Rows are points. A path goes straight from each point to the next, and from the last back to the first. The post is the endless flat space through its rows: a point in 2 columns, a line in 3, a plane in 4, and so on, so that a path can go around it. Count how often the path circles the post. Going back the other way cancels.

Post:
[[-20  18 -18]
 [ 16 -26  16]]
Path:
[[  9  -3  32]
 [-10 -36  41]
 [-25 -45   2]
 [-12 -26  37]
 [ -1  18  23]
 [  9  33 -23]
 [  9  44 -40]
 [ 63  -9  21]
 [-39  53 -81]
 [-30  -2 -70]
 [-16 -44  33]
 [-36  14  19]
 [ 13  43  12]
 [ 29  -4 -10]
 [  8 -15 -58]
 [-15 -10 -20]
 [-25 -39 -26]
 [-38 -21   6]
 [-31  41  31]
 [ 16  14  24]
 [  0  35 -34]
 [ 11 -25 -26]
 [-17 -41   4]
 [ -8 -16  40]
 [-19 -11  31]
 [ -6  10  56]
 [  8  25  17]
 [ 10  14  16]
 [ 95 -61  71]]
Times around: 3

Post, 3 rows:
[[ 18 -26 -31  23]
 [ -4 -21 -27   7]
 [-21  37  38  -4]]
Path (27 x 4):
[[ 11 -93 -50  10]
 [ 16 -39 -43  10]
 [-20  -2 -62 -23]
 [-25  21   3  -2]
 [-20 -22  -6  20]
 [  4 -58 -30   6]
 [ -3 -25 -39 -20]
 [-55 -21 -31 -41]
 [-13  24 -29  -4]
 [ -4   4   0  44]
 [  5  52  95  43]
 [ -4 -19  12 -25]
 [ 16  -3 -43 -14]
 [  9  -5 -64  18]
 [ 47 -34 -36  74]
 [ -9 -10  25  18]
 [  0   4  40  29]
 [ 27  -9  11  14]
 [ -7 -45 -68 -16]
 [-38  43   5 -12]
 [-11   8  11  15]
 [  2 -93 -64  23]
 [-20  -5  -8 -37]
 [  0 -45 -80 -12]
 [  2   1 -46  -8]
 [  4  22 -15  22]
 [-22  -5   0  13]]
Times around: 5

Post (5 x 6):
[[ -1  27 -20 -11  35   4]
 [-24  24 -14 -23  14  26]
 [-39  19 -32 -35  22  -8]
 [ 35 -49  17  -9  -3 -33]
 [ 19 -36  56  -7   1 -52]]
Path, 27 rows:
[[-34  40 -11 -15 -21  38]
 [  8  77  12 -33  30 -23]
 [-36  36 -17 -47  22  44]
 [ 24  36 -30  16  95  44]
 [-42  10 -10   4  45 -39]
 [  2   4 -38 -12  10 -39]
 [ 50 -44  -6 -11 -28   0]
 [-25   2 -55  -1  10 -18]
 [ 62 -34  49  35  52 -54]
 [  6 -15  -6 -16  60   9]
 [ 33 -10 -43 -28  31 -16]
 [ 29  71   6  -2  20  -1]
 [-14   8  11   5   4 -34]
 [-22 -73  10  -1 -23  -1]
 [ 31  -9  12   1  36 -12]
 [  7  -3   8 -46   9 -25]
 [-12  49 -22 -39   3 -13]
 [ 41 -32  23  11  -8 -15]
 [-52 -27 -19  -4  16   3]
 [  4 -27  -6 -25  56 -31]
 [  5   4 -15 -45  24  -9]
 [-16  43 -11 -24   7  29]
 [-22  35  17   7  -7   0]
 [ 34 -50 -19  18  48 -62]
 [  6 -44  11 -20  24 -64]
 [-23 -58 -36 -29  50 -62]
 [ 10  -1  25  24  28 -33]]
Times around: 2

Post:
[[ -9   8   3  22  23 -15  12 -43   5]
 [-21  26  13  35  26 -13  33   7  -8]
 [-73  14  47  32  50  25  13  12   7]
 [ 26 -13 -29  -5 -20 -37 -25  36  -9]
 [-26 -32 -17  -7 -25 -57 -27  13 -14]
 [  7  40   8  21  -4 -36 -22  21  -8]
 [ 44 -42 -46  14 -54 -10   7 -69 -38]
 [-23  16 -40 -12  -1  -6  19 -37 -23]]
Path:
[[-15 -15  -2 -21  -3 -43   8 -56  -8]
 [-85  18  29 -15  88   2   3   2  -4]
 [-32  21   2  13  11 -17 -41  -2 -16]
 [  0  68 -16  -5  -9 -69 -60  11   8]
 [ 41  18 -42  23 -38 -54  28 -83  -6]
 [-69  44  51   4  30   6  -4  95   8]
 [ 31  35   6  -3 -12 -10 -31  47 -29]
 [-83 -32 -23  -8   6  33  11 -46 -35]
 [ 73  38 -45  27 -39   7  -7  -4 -34]
 [-51  71 -24 -18   7 -65 -18 -40   8]
 [-23  30  14   8  37  41  26 -16  24]
 [-76 -26  15 -22  19 -28  -8   1  -6]
 [-80 -79 -35  -2   2 -30  45 -28 -68]
 [-72 -46 -17  34  47 -27  41 -25 -29]
 [-81 -80 -12  -5  19  34 -13 -56 -21]
 [  7 -30  10  16 -16  19   9 -26 -45]
 [ -2 -24  -7  -4   1 -24   4 -92   9]
 [ 18 -33   9   2  -6 -19  -2 -22  26]
 [ 44  15  17  34 -49 -63 -38 -21 -23]
 [-47 -33 -55 -19  22 -13  45 -82 -64]
 [ 18  86 -30   6  37  39   4  73 -13]
 [  3  65 -28  19 -23 -22 -60 -21  -2]
 [-28 -43  25  45 -21 -48  39  13   7]
 [ -9  25  21   8   5 -43   0  12   0]
 [ 20  15   0   1  82  -6  53  22   7]
 [ -2 -25 -13  31  13  23  17 -53 -35]
 [-69  13  54  77 -15  23 -49   8 -17]
 [ 92  20   2  30  -1 -71 -48   6  45]
 [ 40 -34   6  36 -60 -44  31  18  -3]]
Times around: 4

Post (10 x 11):
[[ 15  -8  46  -5  25 -53  -9   3  -5  -1 -17]
 [ 10 -22  36   7   1 -48  30  -5  -6 -13 -35]
 [-38  39  -8  22 -20   6  27  -1 -11  17  25]
 [-11 -12 -22  39  10  42   2 -21   4 -12   1]
 [-75 -34  11 -20  12  45  54  17  29 -52  34]
 [-15 -13  57   3  -8 -80  -5  22  10  41 -29]
 [-23   8 -13   7  15  15  24  17 -22  39  15]
 [ 42 -38  20  -5 -21 -52 -29 -63 -11  24 -25]
 [-13  15  -7   9  -8  37  30   9  27   6   9]
 [-12  36 -70  28   5   6  25  -2  -4  -3  10]]
Path (26 x 11):
[[ -3 -58  17  33   8 -10 -55 -51  22  47  -3]
 [ 38 -12  45  30 -20 -24   9 -20  13   3 -27]
 [ 29 -51  -5  -1  44  -1 -18   7   0  13 -25]
 [-72 -16  -1 -14  51 -11  52  33 -61  -4  12]
 [-28  11 -42  22  48   9 -26 -42 -14 -41  29]
 [-22   5  65  16  22  40  55  23  14 -20  17]
 [ 47 -47   5 -20   9 -63  -3 -95 -50  10 -50]
 [  5 -35  17   2  16  40  23 -27 -10 -28 -25]
 [-65  71  17   8   3  -1  30  30  29  25  24]
 [-33  21  20  -6  10 -41  15  33  21  14  20]
 [-22 -22   5  25 -17 -34  12 -23 -15   0   6]
 [ 15  -1  60  50  11  12 -10  30  33   2 -41]
 [-39  20 -30 -38  -6 -41  -7 -16   1   0   7]
 [ 50 -26 -52   3  37 -45 -11 -50  -2 -33 -39]
 [ 17 -52  -8  18  53  55  34  -3   0  -3  -4]
 [-37   2  21 -27  10 -64  67  51 -20  -4   5]
 [ 34  -2 -12 -22 -10   1 -31 -16  -3  14   4]
 [-72  20  33   2  26 -35  14  22 -12 -44   4]
 [  6 -18  38  30  17 -17   6 -25 -40  29 -25]
 [-17  -4  -4  70  18   3 -26  -7  55  -8  23]
 [-16 -18   0  37 -13  33   6 -16 -26  39  19]
 [-21  -6 -26  47   7  -4  -7  26  26   0  14]
 [-16  -1   7  17 -24  38  38  -8 -16  43  26]
 [  4 -76  23 -17  24  34  16 -40 -31 -53   9]
 [ 12  20 -17 -58 -40 -34 -25 -61 -16  17  24]
 [  4 -16 -44  49  46  14  28 -12   8 -49 -37]]
Times around: 4

Post, 11 rows:
[[-14 -21 -22  20  -8  -9   6 -15  13  27 -10 -43]
 [ 32  -2  -1  -3 -13 -17  -9 -39  23  13  26 -22]
 [-20  46   3 -17  39 -33  -3  24 -37   7  -5  -4]
 [ 20  15  31  14  -5  29   1 -22   8 -32 -31  28]
 [ 17 -10  27  17 -25 -33   5  -8   7   3   8 -30]
 [ 17  -4  29  42 -60  36   7 -43   3 -22  -9  49]
 [-46  28  28 -38  36 -27 -38  17 -34 -10 -10  11]
 [-39  34  12  -6  28  15  13  -6 -11   6  13 -50]
 [ 41 -10  45  28 -62  58  17 -24  19   2 -20  46]
 [-27 -12  -8 -27  13 -27   4   1 -36  -5  14 -52]
 [-11  24  31 -22  29 -14   7   9   4 -43 -10  56]]
Path:
[[ 29 -67 -16 -22 -17 -80 -43 -34  29 -24  20 -45]
 [ -9 -16  -2  -4 -18   1  -9  -2  25   3 -11 -11]
 [  3  44  37   8 -14 -29  27  -2 -11  17   5   8]
 [-19   6  36  20  19  -7  14 -14  20 -42 -35  27]
 [-34   7  21  -2 -28  12  13 -49   2   7  52 -62]
 [ 22  54   4 -24 -15  -7  -6 -30  20  -6  56 -23]
 [-31 -20 -19 -17  32 -29   0  -5   3  -7  14 -90]
 [ 40   9  56   0 -15  19  31  33   3  33 -17  18]
 [-30  21  18 -11  16  64  27  -3 -37 -34 -47  69]
 [-36 -23 -24   3 -20  44  28 -32 -16  28 -37 -89]
 [ 16 -18  48 -33 -11  13 -11 -47  19 -11  31 -27]
 [-21 -27  36 -22  12 -53 -28  30  13  15 -16  44]
 [ 29   6 -15  -3  26  25  12  21   1  44  -5 -87]
 [ 35   3 -12 -18 -36   5  -6 -27 -30 -57  12 -21]
 [  0 -33   8 -18 -11 -53  30 -19  12 -70 -19  35]
 [ 26  35  60 -59  45  -6 -39   1 -11  -3 -11  24]
 [ 10 -28  30  49 -15 -26  35  17  -7  23  -6 -29]
 [ 15   9  44 -14   0 -43 -18   4 -39  15  21 -11]
 [-14  25  -5   0  -9  60  35 -27 -11  50  12 -46]
 [-19   0  14  15  -4 -57   7  11 -46  -6 -25 -27]
 [ 20  36  52  10  31 -28   4 -15 -23 -11   6   9]
 [-29  19 -22  17   6  -2 -32  -3 -58  17 -16  -6]
 [ -1  11  21  33 -61  -7  15  17  -5  27  46 -74]
 [  6   1  24 -34  -8 -34  28  29   5  14 -12 -34]
 [-11 -10  28 -10 -24  95  19 -40 -27 -25 -46  30]
 [ 12  23  30  15 -35   4  28   8  40  22  -7   1]
 [-24   0  36  -1 -13  56   6  12  36 -37 -25  44]]
Times around: 1

Post:
[[ 22  13   0 -19  -7 -13 -12 -25 -41 -12   7   4  11 -35  14  70  20 -24]
 [ 11  25 -24  19  25  -4 -26  42 -17 -35 -20   5 -25  -6  63  12  18   3]
 [ 12 -44 -23 -17 -28  -4  34 -31  41 -34   7 -24 -18  42  10 -47 -77 -21]
 [  9 -33   6  24 -33  15  -9 -70 -14  -5 -44 -37  10  26 -63   1 -26  21]
 [-30 -32  18 -13 -14  32 -36 -42   5 -11   9   8  29  -4 -39 -37 -14  12]
 [ 20  50 -25 -50   7  13   4  32  26  -2   4  21  -5  -5  -5  15  30  46]
 [-16  31 -35   0  -1  26 -46  19  24  12  15   1 -32   4 -21   9  10  18]
 [ 20 -17   7  -4 -29  28   4  -3 -24   9 -18   2  -6  40  23 -16 -39  24]
 [ 25   3  -1  45  22  31 -33  29  -2  23  33 -20  81  -2  -5  -7   9  16]
 [-40  -2  32  -2  24 -21  15   8  31 -17  28   3 -24 -13  -2   1  25  16]
 [ 12   0 -29  44   7  35  29  20 -16 -24 -29 -35 -15 -29  54 -17  21 -10]
 [ 18 -29  -6 -13 -39   0 -15  -6  19  -3   2 -12  12  10 -10  11  36  26]
 [  4  25  -4   0  -2 -14 -44  21  -2  16  29 -14  23  -5  -9  -4  71 -27]
 [ 38 -22 -22  15  -9 -17  -4  -6 -49  -6 -40  27 -16 -26  -6   8  16  30]
 [ -9  27 -31 -27 -12 -18 -27  10 -42  -3  53   0  26  15  -7  11  17   9]
 [-33  12 -26 -15  -1 -18 -19  15  -6  -5   1 -17  21 -11   5  25  21 -44]
 [ -4  -9  21 -13  44  32 -14  45   5   0 -27  -4 -27  -1 -32   7  30  53]]
Path:
[[-24  37 -44 -28   1   7 -63  31 -27 -29  14  21  17   3  -2  40  54  33]
 [ 10  11  -3  -8 -14 -11 -25  32 -23 -15 -19  35 -17  35  17  21 -27  25]
 [ -4 -21 -36 -23 -11  -2 -17  -1   5 -11 -11  14  67 -15 -32 -24 -23  15]
 [  9 -53  40 -47 -32  35 -16   1  10  24 -23  -1 -21  26 -16 -66 -19  43]
 [-13  30 -11   6 -31   9 -14 -14  -8 -15  27  -6  -7 -12  -8  33 -24   7]
 [-11  33 -18   5  14 -32  44  33   0   3   9  -7 -55  15 -77  54   7  42]
 [-21  -5   5  49 -14  22   1 -13 -28 -54  18  20  -2 -59  39 -13   0   8]
 [  4 -48  36  26 -17  45 -55 -10 -16 -14   1 -25  30  49   7 -43 -59  32]
 [ 22   4 -29 -10   0 -47   3  14 -70  12  32  -4  22 -55  14  65  60 -12]
 [ 44  15 -53 -50 -41 -31  47 -15  -9 -11 -49  -6  -6   6  44 -11  45 -16]
 [-40   8  -4 -25 -12 -21  11  -4  21 -13  17 -50  12   5   9  42  72 -16]
 [ 22 -51 -17 -58 -87 -51  45 -41 -26  15 -20 -31  45  12  -1 -33  39 -22]
 [ 16  19  -9  -2 -16 -22 -39  -3  -6 -12  28 -34  -4  16  -5  58 -12  18]
 [-56  -9 -31 -61  16  -2 -33  -4 -31 -59 -15   1  20 -52  30 -46   2 -51]
 [-17   7  46 -26 -26  55  21 -27  66  37  -9 -39   0   1  -5  23  69  28]
 [  7   1  20  32  30  30  15 -12 -71  -8  -5  16 -25   5   7 -49 -17  37]
 [ -9 -20   3 -43  -3 -18  13  25 -15 -31   6  29 -15   4  23 -24   8  -8]
 [-39 -26 -23 -19  19  80 -16  56  31  14 -36 -44 -21   7 -70 -62   3   5]
 [ 17  18   9  81  25  27   8 -34  -7   1  62  -9  28 -81 -14  27  15  39]
 [ 17 -33  28 -95   7 -24   1  12  12 -44  -8 -35  35  18  51 -33   5 -44]
 [ 16  -8 -43 -17  45  19 -41  25   4 -14 -11   3 -15 -24  -5 -21  34  11]
 [  9  25 -63  -6   0 -65 -23 -14 -53 -10  15   7 -10 -38  22   7 -17 -34]
 [ 13   0 -22 -51  23  13  39  26  61 -14  11  -4  62 -63   2 -40  17 -35]
 [-17  42 -25 -12  13  18 -18  16  11 -32  -2   5   7 -55 -21  40  18 -10]
 [-28 -26  57  -3   4  60   2 -12 -10 -15 -20   7 -18  30 -23 -10 -19  19]
 [ 38 -11 -22  -1 -35  47 -29  13   5  -1  46 -36  33  74  42 -37  -8  10]
 [ 44 -30   7 -14   7  59  10  23  59 -10 -26 -34  11  16  41  13  -9  16]
 [-40  32 -44  32 -24  11 -29  10 -12  -9   9 -12   6 -21  53 -35  37  17]
 [-13 -52  43 -39 -10 -32 -12   5 -51 -74  17   4 -15  15  87   2 -33 -28]
 [ 10   8 -27  24 -32  16 -76  -5 -42 -19  23   7  51 -20 -14  49  14 -20]
 [ 17   9 -11 -33 -23 -29  60  31  45 -14  36 -36  11  43  -7  25  55  -8]
 [ 18 -31 -42 -33  24   9  68  34 -20 -50   2 -23  16 -30  53 -33  22 -23]]
Times around: 0

Post (17 x 18):
[[-11  46  31  51 -16   8  -1 -32 -18 -21  -6  38 -33  -8   9  34  34  36]
 [-16 -29 -15  13  30  -6 -32  43 -24   6  32 -42  32  11  27  11   8 -53]
 [ 29 -36   9 -31  22 -18  31 -12   6 -16  36  -2  15  -6  -3  -1 -12 -12]
 [-50  17 -17  58 -11   2  18 -27   8  14  36 -11 -48  41 -34  22  15  11]
 [-28 -26   7 -39  25   5  -4  30  53   4  20  10  10 -46  43   5 -23 -21]
 [-51  18 -12   3   3 -24  22 -33   0 -17  11  54 -20  -3 -14  -5  40  -4]
 [-13   3   5 -62  28   6   8  19  51 -13 -25  13  33   5  17  25 -17 -14]
 [-32 -16   5 -27  43 -41  -7  34  18 -29   5 -27 -20  -9   6  14   3  -9]
 [-44  40   6  26  -1  20  40 -32 -53 -24  10  -2 -30 -11 -13 -21   7  40]
 [ -3 -20 -22 -49   6 -18  23   8  12 -14   6  11 -18  28  79   9  -3  -7]
 [-22 -43   7 -30  -3  14 -13   8  15 -45  -3  -9  -4  -7  23   8   4 -37]
 [-31 -26 -28 -21  18 -11  -6 -38 -24  42  -5 -65 -10 -18   1  -6  10 -80]
 [-21 -36 -19  -7  29 -20  10   8  54 -50  -3   3  15 -12  34  21 -28  -9]
 [-11 -33  -4  34  14 -14 -24  13  34 -17 -11 -22  10  -7  33 -40  30 -10]
 [ -5  35 -16   4 -34 -24 -20  -3 -31 -17   3  15 -33 -10 -19   2 -13  27]
 [-51   3  10  18 -28 -32  16 -15 -27  -4   2  18 -21  29  11  13  -9  14]
 [-19 -55 -33 -29 -21   4  15  -7   1   2  -2  -5  17 -26  28  26  33  20]]
Path (26 x 18):
[[  0 -20  -4  43  -6   5  -5   3 -25   6  67 -78 -41  23 -35   7  -8 -44]
 [-30  -4 -19  17 -14  -9 -16  29  -7 -15  43 -12  -3  16  25  13 -21   2]
 [-82 -42 -61  13 -53   5  11 -55  11  24 -23  -4   8  66  70 -14  22   3]
 [-46 -32   9 -28  30 -60  18 -41   7  10  23  42 -37 -14   6  34  -7 -42]
 [-47  -8 -16  26  16 -37  27  -7  38  13 -19  -9 -27  25  -4  35 -13  -8]
 [-57  30  17  10   5  41  28  30  28  -4 -19 -22   4  48  31  -3   0  30]
 [ 23  19  21  49 -16  -1 -46  14  37 -54 -37 -47 -39  16  91 -22 -33  25]
 [ 26 -38   3  48   5  19  32 -49 -32  18   9 -13  54  14  58   5  34  25]
 [-36  -7 -26  -5  18  16   3 -31 -13 -43 -27   2 -47  -9  15  15  28 -15]
 [ 25  -1  10  -4  14  17   1  40 -43 -58 -10  49  24 -62  75  16 -10  22]
 [-13  43  27 -20  41 -23  52  16   5 -36 -26  31   2 -13  14 -24 -11  22]
 [-32   7  16 -18  19   7  61   6 -17  -6   3 -22   6  19  27 -31  27 -11]
 [  4  -3  16  15   0  -8   4 -56  -3   8  24 -11 -21 -29  -8  48  77   6]
 [-34  29  65  12  14   6 -90  53  -8 -73 -57 -23  -9   6   5  27  17  -3]
 [  6  27  26 -10  37 -11 -24  29 -39   7   6  12  -1 -32  46 -20   0   1]
 [ 24 -31 -54  73 -57 -18  31 -40 -26   2 -18  21  18  17  27 -22  56  48]
 [-11 -10 -19 -10  -2 -28  45 -64  22 -31   2  39 -21 -48  49  23  16 -16]
 [ -6  55  34  68  -9  -9 -54  15  13 -28   8 -28 -60  41  44   0  10  -2]
 [-13  24   3 -60 -12  -7 -45  24  -1 -60 -52  15 -41 -12  30  36 -21  53]
 [-95 -44 -12 -23  48 -39  -4 -26   6  38 -33  11 -22  19  69  -4  51 -61]
 [-57  21  14  -7  32 -58  -5  33  -6 -38  -1  25 -33   2 -21  13 -28 -51]
 [  2  19  -1 -17  15   7  21  33  29  -2  74  31   6  -4   3   7 -19 -39]
 [  6  40   6 -55  -9 -11 -42  37 -24  10  13  33  19   0  68   8 -41 -37]
 [-35  27  62  29   6 -14 -52  24  40 -46 -56  39   4  -4  23  13  10  31]
 [-38  69  34 -35  66 -16 -38  -3  47 -33 -81   1 -33 -13  20 -29 -31 -61]
 [-22 -54 -49 -51 -56 -11 -15  16 -14  31   0  48  13  23  95  30  28 -60]]
Times around: 5
